Every row gives one point. The points of each table are mixes of a few directions, plus a little noise. How many directions does each table use, and how many do they share? Where both have some left over, give the other angles between the two spaces (their principal angles), to ten degrees, smallest first.
(in the rows, 128 means zero)

First (7 x 3)
[[127 159 119]
 [133 145 123]
 [105 181 113]
 [ 92  58 147]
 [172 144 123]
 [ 77  85 140]
 [189 124 128]]
Second (6 x 3)
[[148 138 110]
 [156 142 103]
 [ 48  89 198]
 [170 148  91]
 [120 123 135]
 [126 127 130]]
Directions: first 2, second 1, shared 0; angles 30

First (7 x 8)
[[ 77 198  88 166  84  62 137  95]
 [146 103 143 114 144 151 125 140]
 [173  68 163  95 167 186 121 156]
 [116 143 119 136 118 113 130 120]
 [ 96 173 103 152  99  86 133 106]
 [175  65 165  94 168 188 121 157]
 [113 149 116 139 115 109 131 119]]
Second (9 x 8)
[[133 190 188 130  75 151  25 168]
 [108  98 104 106 135 105 181 103]
 [109  96 102 107 138 105 184 102]
 [137 152 149 138 115 142  86 146]
 [118  98 101 118 146 112 180 106]
 [137 133 131 139 133 136 117 134]
 [179 102  86 192 207 153 162 128]
 [146 147 141 148 129 146  94 145]
 [ 84 136 149  74  74 102 123 119]]
Directions: first 1, second 2, shared 0; angles 70

First (10 x 12)
[[127 128 127 128 128 127 126 127 127 126 123 128]
 [145 129 151 113 135 152 184 144 164 186 249 111]
 [114 116 124 100 123 118  95 127 128 139  87 118]
 [134 132 131 136 130 133 144 130 131 131 154 129]
 [125 129 123 133 127 123 118 125 120 114 104 133]
 [111 112 125  88 122 117  89 128 132 148  84 113]
 [137 133 135 136 132 138 155 132 136 138 174 128]
 [123 133 114 150 126 116 105 118 104  85  65 143]
 [132 136 123 152 129 127 132 124 116 102 117 140]
 [131 134 125 145 129 128 132 125 120 110 123 136]]
Second (10 x 12)
[[128 147 136 121 130 118 136 132 135 154 129 121]
 [152 152 176 148 130 123 117  84 128 138 106 133]
 [157 160 169 143 110 148  98  92 113 170  92 170]
 [148 139 140 169 128 142 132 108 112 102 126 156]
 [130  99 129 126 134 138 132 125 136 108 157 118]
 [112  83 103  89 143 136 117 166 132 132 147 110]
 [119 110 127 125 143 107 113 120 128  92 100 105]
 [118 120  96 140 154 116 156 164 120  89 148 116]
 [104 117  99 109  99 131 136 138 143 132 144 123]
 [110 152 105 111 109 121 144 152 134 163 131 130]]
Directions: first 2, second 6, shared 2

First (10 x 24)
[[149 148 104 142 110  96 119 140  83 153 127 131 110 100 168 111 111 107
  140 101  77  89 134 108]
 [154 141 111 137 100  80 120 138  64 171 125 131 100  87 177 106 110  82
  151 103  64  77 157 104]
 [132 124 132 125 121 117 128 127 114 140 128 128 121 120 134 124 127 112
  135 129 118 120 144 125]
 [147 136 119 132 106  91 122 134  79 162 126 129 106  97 164 112 115  90
  146 111  81  91 155 110]
 [114 143 113 139 152 168 128 132 178  83 130 129 155 159 103 141 133 190
  102 125 163 157  69 139]
 [118 139 117 137 144 156 128 131 162  97 129 129 147 150 112 137 131 171
  109 125 152 147  86 135]
 [122 127 129 128 136 142 130 127 146 114 129 128 137 139 115 133 132 144
  121 132 144 141 115 134]
 [106 105 155 112 146 160 138 115 173 104 130 124 145 155  86 145 146 146
  117 158 180 168 127 149]
 [127 101 158 108 118 112 133 117 111 153 128 124 115 118 123 127 135  84
  145 149 129 128 180 132]
 [110 117 142 119 146 159 134 120 170 101 130 126 146 155  94 142 141 155
  114 147 171 162 114 145]]
Second (8 x 24)
[[135 151  93 152 125 127 113 158 116 117 131 131 133 140 139 124 108 165
  130 100 100 121  80 119]
 [120 125 141 119 141 142 138 107 155 117 125 127 135 126 117 135 145 127
  113 141 158 138 136 135]
 [128 143 110 140 132 136 123 138 134 116 129 129 135 135 130 129 122 153
  122 115 123 128  98 125]
 [137 146  96 150 119 120 113 159 107 124 133 130 128 138 141 122 105 156
  137 101  93 118  88 118]
 [128  71 196  82 107  92 143  95  94 184 125 120  98  96 123 125 147  25
  160 175 134 121 249 135]
 [125 152 103 144 143 150 125 135 154  99 128 131 144 142 126 132 127 174
  108 112 138 135  77 128]
 [124 140 118 134 140 145 129 125 151 109 127 130 139 135 123 132 132 153
  112 123 143 135 102 130]
 [127  97 166 103 118 110 138 108 112 157 126 124 112 111 124 127 140  73
  143 155 134 126 194 133]]
Directions: first 2, second 2, shared 1; angles 30

First (8 x 32)
[[138 172 108 122 140 110 156 135 121 147 158 154 153 106  85 108 152 108
  131 104 110 140 156 132 124 100 137  74 100 189 101 115]
 [192 159  99 164 109 114 138  62 139 196 172 167 182 120 126  75 150 185
  151  96 192 146 147 130  92 106 126 115  71 107 103 115]
 [137 112 129 137 116 158 124 104 141 143 119 121 133 136 160 129 122 169
  146 142 171 145 111 124 101 136 126 158 119  66 148 124]
 [158 128 122 151 114 113 119  93 133 152 143 141 144 133 137 106 130 156
  130 115 158 122 132 129 122 127 121 137 114 109 118 131]
 [ 64  64 174 105 135 119  82 187 115  38  68  76  50 157 150 187  88  68
   83 163  57  71  99 126 196 174 116 177 219 133 155 163]
 [105 112 142 118 133 124 116 152 122  98 111 113 103 135 129 147 117 103
  113 138  99 110 122 128 152 140 126 137 156 139 134 138]
 [137 133 121 131 125 144 137 115 134 145 132 132 141 125 135 122 132 149
  142 130 151 146 126 127 107 123 131 129 111 107 133 119]
 [ 92 144 129  96 151 143 151 175 120 106 120 121 117 113 102 150 134  87
  128 137  86 143 132 128 131 118 140  97 135 172 133 119]]
Second (11 x 32)
[[ 87 145 131 123 150 134 133 119 139  96 143 135 154  88 123 118 145 139
  145  70 129 128 121  96 133 152 119 167 113 164  97 144]
 [147 129 122 141 122 129 121 131 145 147 114 118 122 141 128 137 117 123
  129 159 126 126 149 139 122 121 127  96 135 101 146 136]
 [ 82 149 142 125 131 123 141 114 155  95 138 134 174  85 151 125 144 147
  160  67 129  94 127  83 123 161 105 162  78 164 110 171]
 [123 145 110 149 160 150 114 127 160 130 122 118 130 109  98 127 124 124
  137 126 123 152 157 122 131 131 129 114 153 119 117 140]
 [117 134 118 132 153 144 121 128 130 120 134 128 124 114 103 120 132 126
  127 112 126 153 130 124 136 130 133 139 149 136 109 121]
 [180 121 129 150  83 110 125 133 162 176  92 109 122 172 161 155  99 121
  130 211 126  90 167 155 104 111 122  50 113  64 190 153]
 [ 84 122 149  90 131 118 148 122  79  84 162 153 142 105 139 109 156 141
  124  56 135 124  71 104 142 145 127 206 102 193  88 108]
 [169  70 153  72  72  92 147 144   7 142 148 152  74 202 156 122 131 119
   68 166 140 128  46 182 139  90 155 157 132 137 145  39]
 [149 141  92 165 173 164  98 135 164 152 111 108 104 125  72 130 112 111
  124 163 118 183 176 146 133 113 141  82 194  90 126 125]
 [100 152 120 145 154 143 124 120 170 113 127 123 154  91 117 127 132 134
  153  97 124 129 151 100 127 148 116 132 121 137 112 162]
 [168 102 141 116  80 102 136 135  98 155 118 129 107 178 159 139 116 122
  108 181 132 103 114 159 119 107 133 103 116 103 166 110]]
Directions: first 3, second 3, shared 0; angles 70, 80, 80

First (10 x 32)
[[109 166 119 104 121 130 112 129  82 144 161 118 122 160 120 129 175 141
  135  89 116 140 116 119 138 138  75 183 137 148 152 127]
 [134 163  82 142 103 187 155 133 129 165  99  95 117  93 148 104 151 121
  137 115 152 231 108 118 139 128 117 100 158  93 119 151]
 [140  88 179 145 185  79 110 110 115  76 136 143 132 157 106 111  82 125
  135 131 119  24 154 134  75 120 151 153 113 173 112 113]
 [153 129 127 167  86 109 136 169 157 173 124 115 116  54 112 161 144 100
  141 145 162 195 125 135 180 155 154 140  93  81 171 125]
 [ 89 150 118  54 100 119  94 127 124 127 166 146 148 207 127 187 179 172
  102 109  81 111  89 137 187 123  82 135 139 140 143 120]
 [ 95 164 101  94 130 139 123 130 102 132 138 122 143 165 135 128 172 151
  114  96 108 135 112 125 138 127  82 137 148 133 140 131]
 [113 135  99 125 104 138 152 151 155 153 112 136 140  81 148 140 138 120
  108 152 136 161 138 129 149 138 134  96 115  89 149 130]
 [110 142  89 144 119 135 168 162 151 157  97 126 146  55 151 120 140 111
  108 148 149 168 151 128 133 143 135  95 111  79 159 132]
 [173  84 170 172 184 113 117  99 137  73  99 111 124 158 105  98  69 125
  152 121 138  82 118 138  82 100 180 107 148 153  70 132]
 [164  60 195 133 149 130 112  70 128  81 147 169  91 151 129 103  29 114
  147 175 120  32 170 118  58 109 170 135 120 191  65 120]]
Second (11 x 32)
[[107  94 150  82 154 119  95  86 171 131 160 178 102 179 112 158 126 127
  138 172 147  47 166 126 123 149 111 133 112 156  92 158]
 [192 167 106 148 102 111 118 182  76 108 153  59 179 161  62 166 169 184
  168  14  93 189  52 179 153  83  82 156 200 129 173  66]
 [118 120 133 123 134 130 128 116 138 132 127 142 118 126 137 126 122 121
  123 148 135 113 142 120 124 136 133 124 116 129 118 140]
 [122 115 136 109 137 124 114 113 143 128 143 146 119 152 118 144 129 131
  134 142 135  98 140 130 128 135 118 132 125 140 115 138]
 [ 81 106 139 126 140 144 146  96 156 143  98 169  94  85 185  88  96  83
   92 207 150 104 179  86 109 159 172 103  74 118 103 171]
 [136 175  95 205  89 152 194 181  75 132  59  66 150  18 184  55 116 105
   91 100 106 249  94 106 126 111 181 105 124  75 176 103]
 [146 137 125 128 124 123 121 140 116 123 139 113 142 145 106 143 140 146
  141  98 120 138 109 144 135 116 112 136 147 132 139 111]
 [ 98 103 144 105 146 131 120  95 161 136 131 169 102 134 145 126 113 109
  117 184 148  77 169 110 117 152 138 120  96 138  99 160]
 [112  92 151  77 155 115  87  87 169 128 170 176 108 195 100 169 131 135
  147 161 147  43 161 136 125 146 102 139 121 162  92 152]
 [151 146 117 142 116 125 131 152 106 121 129  98 147 128 110 134 140 145
  139  86 114 161  99 143 137 111 119 136 152 123 147 103]
 [142 154 111 164 109 136 156 161  96 127 100  89 146  87 141 102 129 128
  119  96 111 189 101 127 131 112 143 123 139 105 156 106]]
Directions: first 6, second 2, shared 0; angles 30, 40

First (11 x 32)
[[116 130  88 119 155 131 100 122  73 127 159 107 103 155 100 131 160 103
  149 116 144 130 172 151 134 121 168 157 208  68 184 166]
 [104 159 115 120 129 114 121 186 104 121  82 108 175 131 213 175 113 162
  116 107 162 158 136  46 158 118 138 108 120  56  83 100]
 [179 136 122 149 114 108 173  77 114 114 130 122 173 127 141 122 138 154
  126 120 160 133 115 119 169 212 148 127 116 116  48  75]
 [139 131 117 140 126 143 139  63 125 109 165  81 120 163  69  90 174 109
  140 130 144  96 172 183 136 144 151 152 164 111 113 117]
 [132 119 169 147 145 113  87 120 165 176 152 128 127 127 100  94  77  98
  160 126 121 117  70 198  51 121  74 145 133 199 133 133]
 [149  94 117 124 118 142 148  75 118 123 174 168  69 116  58 107 161 105
  129 156  88 111 142 171 136 139 149 139 144 172 205 175]
 [136 133  90 120 137 128 137 119  79 109 134 122 128 138 130 143 161 132
  128 118 147 137 160 113 166 152 172 138 167  70 141 135]
 [178 112 136 131 135 135 171 108 150 107 107 153 146 111 116 103 138 145
  115 117 123 128  98 141 142 189 121 137  90 160  90 103]
 [ 81 144 156 132  98 105  93 168 142 166 121 130 135 114 186 165  68 130
  128 150 119 138 107  81 100  66  94  88 104 147 125 127]
 [131  94 150  97 136 148 150 210 172 119  62 223 109  65 156 147 103 154
   87 132  64 152  73  81 123 108  91 105  40 197 176 159]
 [ 62 153 151 128 113 143  88 158 165 136 121  65 130 158 139 129 114 114
  128 137 133 105 162 123  95  37 100 112 124 115 111 116]]
Second (11 x 32)
[[102 103 136  68 149 153 112 158  94 145 107 163  88 146 127 167 151 128
  119 147 116 122  98 100 164 130 157 110 112 110 185 191]
 [180  84 127 248  92  29 118 137 108 168 164 131 201 113  67 147  56 146
  138  97  78  76 137 126  78  69 109  95 134  62  90 155]
 [ 73 146 122  57 147 183 120 122 113 120 110 142  76 131 171 129 167 120
  125 156 153 162 110 115 173 158 149 125 147 165 158 125]
 [136  77 127 171 104  70 103 149  81 179 147 153 151 121  97 173  86 146
  135 126  90  94 107 103 124  83 142  85 142  77 144 183]
 [151 130 140  84 131 149 142 138 154 117 116 109 122 144 132 131 145 127
  122 127 143 125 127 135 126 138 137 161  96 135 153 127]
 [106 129 118 134 119 124 118 118 111 138 137 133 124 116 144 130 122 131
  135 136 132 138 122 121 139 125 133 112 159 138 125 119]
 [158 160 141  85 146 170 160 125 187  84 108  94 122 147 136  98 160 116
  118 119 157 138 149 156 115 160 117 185  83 156 127  93]
 [180 169 122 157  77 112 162  81 201 103 159  42 181 107 163  79 104 134
  144 109 183 145 164 176  81 134 110 191 150 185  79  10]
 [131 111 115 249 119  58 111 120  97 147 154 154 172 105  84 123  78 132
  136 108  80 105 143 124  99  93  96  76 155  84  66 141]
 [127 158 136  88 160 176 146 127 160  89 103 122 104 144 135 102 166 112
  116 128 143 144 140 142 132 161 117 158  95 149 126 113]
 [ 65 141 123  67 166 184 114 133 101 118 102 165  68 135 153 131 172 115
  120 154 133 156 110 108 176 157 142 109 136 146 155 151]]
Directions: first 6, second 4, shared 0; angles 30, 40, 80, 90

First (10 x 32)
[[129 129 129 128 130 128 128 127 128 128 129 127 129 130 127 128 131 128
  129 129 127 129 127 128 127 126 127 127 130 128 127 129]
 [113 164 164 110 162 145 136 127 160 167 130 131 125 200 148 167 198  96
  165 137 115 150  95 123  94 112 110  68 205 158 117 153]
 [133 116 116 135 116 124 126 129 117 114 129 128 128 103 122 114 104 139
  115 125 133 122 140 129 139 134 133 149 102 118 132 119]
 [131 121 121 132 119 125 126 129 121 119 129 128 130 111 124 122 112 135
  119 127 129 123 136 128 136 131 132 141 112 120 129 123]
 [143  91  92 147  94 110 121 128  94  89 129 125 131  55 109  88  57 161
   91 119 140 106 161 132 164 144 147 188  51  98 140 102]
 [134 113 114 134 114 122 125 130 114 113 128 128 129  98 120 112 101 142
  113 125 132 119 141 130 143 134 135 151  97 116 132 118]
 [140 102 103 142 103 115 123 130 105 100 127 126 130  74 114  98  77 153
  102 121 136 114 153 132 153 140 143 173  72 106 136 109]
 [117 156 157 112 154 143 133 125 152 159 127 131 125 185 144 159 182 103
  156 135 118 145 103 125 100 114 115  82 186 150 119 148]
 [139 104 105 141 106 117 124 130 108 103 128 126 130  79 117 102  82 151
  104 122 136 114 149 130 152 140 140 170  78 108 136 112]
 [104 187 182  98 180 155 140 124 178 191 128 133 124 242 158 190 237  76
  184 143 109 162  76 121  72 102 100  31 249 175 111 168]]
Second (10 x 32)
[[164 105  91 150 123 142 165 101 120  92  99 136 157 117 126 110 138 161
   90 191 129 169 152 145 121  96 186 163 111 106 151 165]
 [113 138 144 119 130 122 112 140 131 143 140 125 116 133 129 135 124 114
  144 102 128 111 118 121 131 142 104 113 135 137 118 112]
 [ 90 153 167 105 134 113  89 157 136 166 158 120  98 139 130 147 117  93
  168  62 127  85 103 110 135 162  67  91 146 152 104  89]
 [140 120 116 135 126 133 140 119 125 116 119 131 137 124 127 122 131 139
  115 149 128 142 136 134 126 117 147 140 122 121 136 140]
 [146 116 109 139 125 135 147 114 124 110 113 132 143 123 127 119 133 145
  109 160 128 149 140 137 125 111 158 146 119 116 140 147]
 [181  93  72 161 120 149 184  87 116  74  85 139 171 112 125 101 143 178
   71 222 129 190 163 153 118  79 215 180 103  94 163 183]
 [ 89 153 169 104 134 113  88 158 137 167 159 120  97 140 130 147 117  92
  169  60 127  83 102 110 135 163  65  90 146 152 103  88]
 [ 93 151 165 106 133 114  91 155 136 164 156 120 100 139 130 146 118  95
  166  66 127  87 105 111 135 160  71  93 145 150 105  92]
 [163 105  91 149 123 142 165 101 120  93 100 135 156 117 126 111 138 161
   91 190 129 169 151 145 121  96 185 162 111 106 151 164]
 [100 146 157 111 132 117  99 149 134 156 150 122 106 136 130 142 120 102
  157  79 128  96 110 115 133 153  83 101 141 146 110  99]]
Directions: first 1, second 1, shared 0; angles 70
